Each row is a point. Each copy is the shape, with its points in the same order, turned, moved and blurred by noise. Say if it was mirrored as well.
In the rows, 128 means zero.

Shape (8 x 2):
[[ 77 103]
 [ 81 154]
 [115 107]
 [ 91 127]
 [117 135]
 [ 85 151]
 [171 175]
 [ 93 122]]
Copy 1 (8 x 2):
[[121 190]
 [ 80 158]
 [138 157]
 [109 165]
 [116 139]
 [ 86 155]
 [116  73]
 [115 164]]
Copy 1 is: mirrored
Copy 2:
[[ 71 103]
 [118  88]
 [ 92 137]
 [104 105]
 [117 124]
 [118  99]
 [183 154]
 [109 111]]
Copy 2 is: mirrored
Copy 3 (8 x 2):
[[ 88  88]
 [ 61 130]
 [115 115]
 [ 85 114]
 [101 139]
 [ 66 131]
 [119 201]
 [ 88 115]]
Copy 3 is: only turned

Shape, 6 rows:
[[141 146 142]
 [154  77  77]
 [140 140 161]
 [111 146 154]
 [148  77 176]
 [ 79 143  88]]
Copy 1, 6 rows:
[[108 113 107]
 [198 139  85]
 [ 99 105 110]
 [100 123 140]
 [150  53 128]
 [131 188 149]]
Copy 1 is: mirrored
Copy 2 (6 x 3):
[[123 149 133]
 [168  68 127]
 [116 153 149]
 [ 93 151 129]
 [115 111 194]
 [ 98 113  71]]
Copy 2 is: only turned
Copy 3, 6 rows:
[[116 156 130]
 [185  88 128]
 [116 168 148]
 [ 93 144 149]
 [161 159 192]
 [ 88  78 125]]
Copy 3 is: only turned

Shape:
[[194 110  77 127]
 [ 99 107 164  81]
 [128 112 123 186]
 [105 167 148 119]
 [154 123 139  81]
 [161 104 127 168]
 [120 129  84  89]
 [106  81 102 127]]
Copy 1, 8 rows:
[[161 123  98  61]
 [105 107 194 130]
 [146 137  91 162]
 [ 88 171 153 131]
 [133 133 168  85]
 [172 145 108 132]
 [ 92 118 123  85]
 [120  78 122 135]]
Copy 1 is: only turned
Copy 2:
[[188  64 101 131]
 [ 98 126 170  88]
 [129 113 123 191]
 [142 170 149 122]
 [156 105 157  90]
 [153  88 135 177]
 [142 121  94  89]
 [ 99  94 103 127]]
Copy 2 is: only turned
Copy 3 (8 x 4):
[[217 118 119  83]
 [103 169 177  78]
 [139  89 145 135]
 [110 175 138 132]
 [163 179 161  83]
 [172  99 163 122]
 [143 150 104  67]
 [127 105 142  69]]
Copy 3 is: only turned
Copy 4 (8 x 4):
[[188 109  89  67]
 [121 133 184 126]
 [124 106  74 140]
 [113 178 129 125]
 [167 145 155  95]
 [167 104  83 136]
 [117 133 131  62]
 [109  86 125  99]]
Copy 4 is: only turned

Shape, 9 rows:
[[104 136  82 162 123 139]
 [145 110 166 175 107 186]
 [116 221  84 134  97 141]
 [100 100 142 170  89 115]
 [165 121 123 151  65 115]
 [121 121 116 101 128 111]
 [157  93 141 123 204 145]
 [110 163 156 122 131 212]
 [129 150 116 163 145 114]]
Copy 1:
[[132 130 172 169 137 134]
 [ 61 132  91 161 106 132]
 [146 209 192 147 114 115]
 [ 98  89 148 154 113  85]
 [136 123 116 173  68  92]
 [159 116 143 115 111 129]
 [148 102  74 124 167 178]
 [ 65 180 136 106 124 168]
 [146 145 132 159 153 102]]
Copy 1 is: mirrored
Copy 2 (9 x 6):
[[ 99  91 103 147 136 128]
 [132 117 181 155 116 187]
 [ 84 105  87 126  53 101]
 [128  94 171 154 146 108]
 [177 101 145 154  99 107]
 [138 110 121  88 146 111]
 [138 171 123  84 181 187]
 [ 77 118 166  85  87 183]
 [106 146 110 138 132 121]]
Copy 2 is: only turned
Copy 3 (9 x 6):
[[101 133  72 141 100 129]
 [115  77 134 138 130 202]
 [130 187  96 207  89 136]
 [125  61 106 140  72 140]
 [179  96 105 136  86 168]
 [131 134 133 111  80 115]
 [105 118 157  67 166 126]
 [ 75 144 165 171 113 186]
 [126 121 105 145 126 112]]
Copy 3 is: only turned

Shape (10 x 6):
[[142 153 184  77 121  98]
 [112 120 112  88  88 144]
 [119 128 180 158 120 136]
 [111 133  93 170 140 187]
 [165 136 120  88 136 102]
 [101  77  97 102  79 111]
 [107 145  94 182 124 143]
 [140 178 150 176 102 119]
 [159  82 137  79 120 144]
 [165 160 153 179 124 171]]
Copy 1 (10 x 6):
[[172 152 182  91 145 134]
 [119 110 125  85  95 125]
 [139 163 151 158 116 172]
 [ 88 142  64 150 121 140]
 [173 132 113  92 151 101]
 [143  93 120 116  59 105]
 [107 170  79 160 107 114]
 [144 215 116 133 108 135]
 [171  83 116  92 127 160]
 [131 189  83 138 137 181]]
Copy 1 is: only turned
Copy 2:
[[138  63 131  65 126 132]
 [104 155  93  83 100 109]
 [103 125 175 101 122 168]
 [111 206 126 145 153 136]
 [160 100 101 121 115 115]
 [ 75 136  93 111  72  87]
 [ 90 165 118 153 147 160]
 [104 117 123 121 139 205]
 [159 133 134  99  71  92]
 [153 156 148 122 134 199]]
Copy 2 is: mirrored
Copy 3 (10 x 6):
[[ 90 163 179  71 122  84]
 [ 59  98 135  86 115 146]
 [116 138 179 147 138 133]
 [111 122 106 157 107 193]
 [120 137 129  56 101 113]
 [ 72  50 133  98 120 116]
 [122 111 123 160  77 166]
 [132 147 193 136  78 145]
 [ 98 111 129  58 163 132]
 [144 153 174 128 113 188]]
Copy 3 is: only turned

Shape (11 x 8):
[[143  53 155 205 170  97 149 123]
 [133 150  96  95 203 105 114 109]
 [104 133 157  93 146 151 125 128]
 [119  77 147  92 158  59 136 180]
 [105 165 123 146 108 124 142 151]
 [129 116  81 156 152  89  58 139]
 [ 54 137 180 139 144 100 172 125]
 [110 146 131 162 102  65 116 134]
 [129 116 130  92 143 154 123  95]
 [111  93 123 108 127 114 201 131]
 [174 113 127 126 132 142 167 129]]
Copy 1:
[[100  95 157 192 175 136 204 161]
 [ 93  94  56 113 170 113 104 137]
 [ 99  91 146  95 144 140  89 128]
 [ 86 132 163 164 188  67 107 112]
 [140 159 140 103 137 141 120 150]
 [131 126  83 180 127  92 108 182]
 [ 59 157 163 116 141 169 140 111]
 [122 169 128 139 108 106 146 140]
 [126  69 119 108 143 139 100 114]
 [136 126 154 130 193 151 131  81]
 [162  90 143 103 181 124 150 132]]
Copy 1 is: mirrored
Copy 2:
[[121  56 202 151 203 116  94 111]
 [127 159 122 101 196  82 161  65]
 [118 150 146 102 129 148 151 102]
 [156 120 136 108 139  68  79 142]
 [ 75 161 133 157 139 145 101  94]
 [142 148 115 111 228 128  70  67]
 [ 70 126 189 113  97 103 104  83]
 [119 148 144 158 156 131  53  59]
 [139 126 130 118 147 154 168  82]
 [ 98  85 118 156 116  97 134 120]
 [126 120 139 181 163 131 160 121]]
Copy 2 is: only turned

Shape, 14 rows:
[[ 87 107 154 156 111 136  95 135  74]
 [135  87  74 100 100 102 187 166 156]
 [204 127 105 186 140 130 113  98  98]
 [203 177 117 139 112 150 124 146 119]
 [191 150 121 134 145 151 124 121 155]
 [ 48 114 125 106 114 144 103  95  82]
 [124 115 135 124  78  97 142 148 141]
 [213 148 167 151 141 145 126  71  92]
 [ 85 129 146 157 123 154 118 172  97]
 [196 142  98 126 106 129 101 108 171]
 [154 161  95 133 114 100 145 104 108]
 [178 167 150 142 176 101  94 122 122]
 [ 33 128 161 151 133 142 135 127 113]
 [ 91 141 122 168  88 136 134 152 156]]
Copy 1 (14 x 9):
[[144  71 171 137  91 126 157  93 146]
 [129 125 104 131 128 132 148 222  83]
 [134 139 136 143  46 153  50 124 132]
 [168 185 129 124  88 183  95 133 151]
 [132 179 132 120 120 142  61 131 126]
 [117  65 108 103 110 114 186  87 160]
 [160 124 142 101 102 113 157 162 105]
 [173 120 140 107  88 143  23 107 170]
 [143  93 167 145 133 161 176  84 123]
 [115 196 119  91  87 129  92 145 131]
 [172 140  81 124  75 120 112 141 136]
 [151 168 141 159 104  95  64  98 160]
 [150  68 137 123 151 113 178  61 101]
 [147 133 137 110 113 153 173  99  71]]
Copy 1 is: mirrored
Copy 2:
[[ 81 132 135  94  67 117 158 132 128]
 [149  68 179 154 163 102 103 188 135]
 [159 141 125 157  60 107  85  97  73]
 [180 117  78 122 112  73 101 113  96]
 [160 147  86 139 123 111  70 133 101]
 [ 47 114 130 121  98 143 150 116 174]
 [144 114 158 117 118  87 125 164 161]
 [155 148 107 103  70 105  46  71 100]
 [ 93 126 119  86 103 124 170 153 104]
 [176 146  92 177 103  87  70 142 138]
 [157 121 143 152 129  98 115  88 134]
 [133 200 114 131 120  78  88 104  87]
 [ 81 151 146  81 124 172 175 147 143]
 [156 126 126 120 115 133 169 172 141]]
Copy 2 is: only turned
Copy 3:
[[134 173 108 134 131 105 122 148 169]
 [128 126  89 114 174 170 191  83  81]
 [166 133 160 168 156 205  95 121 160]
 [197 116 192 141 145 172 139 117 141]
 [175  81 173 139 143 169 121 136 116]
 [ 87 174 132 103 124  74  99 131 130]
 [155 149 113 159 151 120 173 111 112]
 [152 106 208 184 166 165 104 166 172]
 [146 156 109 104  97 119 143 149 155]
 [191  90 166 157 165 149 111  94  90]
 [134 158 175 149 144 157 134 103  96]
 [190 142 173 150 153 161 103 188 112]
 [ 98 152 100 125  75  90 141 168 131]
 [158 141 115 145  82 116 160 110 117]]
Copy 3 is: mirrored

Shape, 15 rows:
[[132  29 150  85 117 103 156 105  87 147  95]
 [101  77 139  76 138  87  95 133 113 183 134]
 [150 157 132 102  97 193 130 156 108  77 156]
 [ 67  82 123  76 117  64 167 147  86 164 103]
 [140 119  99 145 109 163 130 129 179  71 175]
 [110 122 124 129 110 198 166 134 161 127 168]
 [156 152 119 129  86 190 104 124 149 108 113]
 [128 133  77 165 109 183 105 136  82  90 145]
 [185 163 125 129 168 141 141 145  96 155 150]
 [155 162 115 124 160 134 148 102 168 162 101]
 [144 138  94 124  86 132 134 134 139 107 143]
 [150 149 112 117 197 161 123 156 142 129  90]
 [ 73  73 185 121  98 104 153 110  97 168 125]
 [122  68 170 129 119  86 150 183 106 183  99]
 [122 143 137 138 119 139 116 112 137  55 140]]
Copy 1, 15 rows:
[[176  48  92 163 122 118 119  88 152 117  96]
 [175  97 129 112 115 118 160 140 146 150  73]
 [105 192 105 142 110 169 162  54  91  93 136]
 [143  71 168 150 137  92 132 111 148 105  46]
 [ 92 179  94 145 162 124 171  98 107 127 189]
 [128 185 129 123 154 108 138  48 117 137 164]
 [ 89 178  71  97  99 132 135  81 105 106 156]
 [ 60 169 106 158 109 164 120  88  86 158 135]
 [168 192 110 138 126 165  94 134  83 106 112]
 [141 175  87  87 162 111  84 138 126  96 124]
 [ 94 166 100 147 124 106 150 111 103 102 134]
 [129 153 102  72 175 173 102 122  83 104 115]
 [163  89 165 143  96 106 116  89 187 127 117]
 [182  62 170 127 103 111 113 123 107 101 119]
 [ 78 162 104 141 139 168 154 108 150 100 160]]
Copy 1 is: mirrored
Copy 2, 15 rows:
[[138  69 140 148 175 113 174 188  83 101 134]
 [124 106  78 172 194 111 145 129  90 128 140]
 [173  90 175 129 101 138  63  81 139 119 148]
 [154 116  95 130 170 121 178 176  71 174 166]
 [141 101 127 105 120 126  56 132 206 103 133]
 [127  53 128 101 115 140  88 112 177 154 123]
 [129 102 178 120 130 101  49 100 146 128  99]
 [125 117 162 145  67  75  83 111 159 120 158]
 [124 135 133 123 101 142 146  61 122  95 104]
 [ 82 139 139  77 159 139 120 100 129 123  87]
 [161 125 138  99 133  99  89 120 155 126 129]
 [ 74 139 127 115 106 161  85 104  92 107 109]
 [139  78 138 173 180 128 179 165 127 178 130]
 [156 112  97 172 144 137 168 171  83 153  79]
 [136 135 174 138 137 143  72 135 177 115 156]]
Copy 2 is: only turned
Copy 3, 15 rows:
[[188 130 150 182 117 184  74  62 132 178 106]
 [182 142  98 197 169 179  88 136 151 151  92]
 [ 77 118 136 107 142 164 129 139 117 182 198]
 [210 170 162 191 130 148 105 146 115 160  78]
 [ 44 154 138 126 152 129  97 113 166 142 166]
 [ 56 124 137 172 148 105 126 113 146 188 149]
 [ 74 112 100  99 123 139 142 110 150 156 142]
 [ 80  89 142 105 100 128  73 148 128 133 158]
 [133 118  87 176  95 116 135 145 144 125 212]
 [137 142  82 169 120  81 147 102 159 126 150]
 [ 90 152 129 118 117 133 105 131 168 150 150]
 [118 126  90 169 121 116 159  90  99  82 162]
 [177 104 174 185 159 157 104 127 162 185  94]
 [170 132 154 212 108 194 147 122 158 143  93]
 [108 124 162  90 170 131 111 106 146 117 176]]
Copy 3 is: mirrored
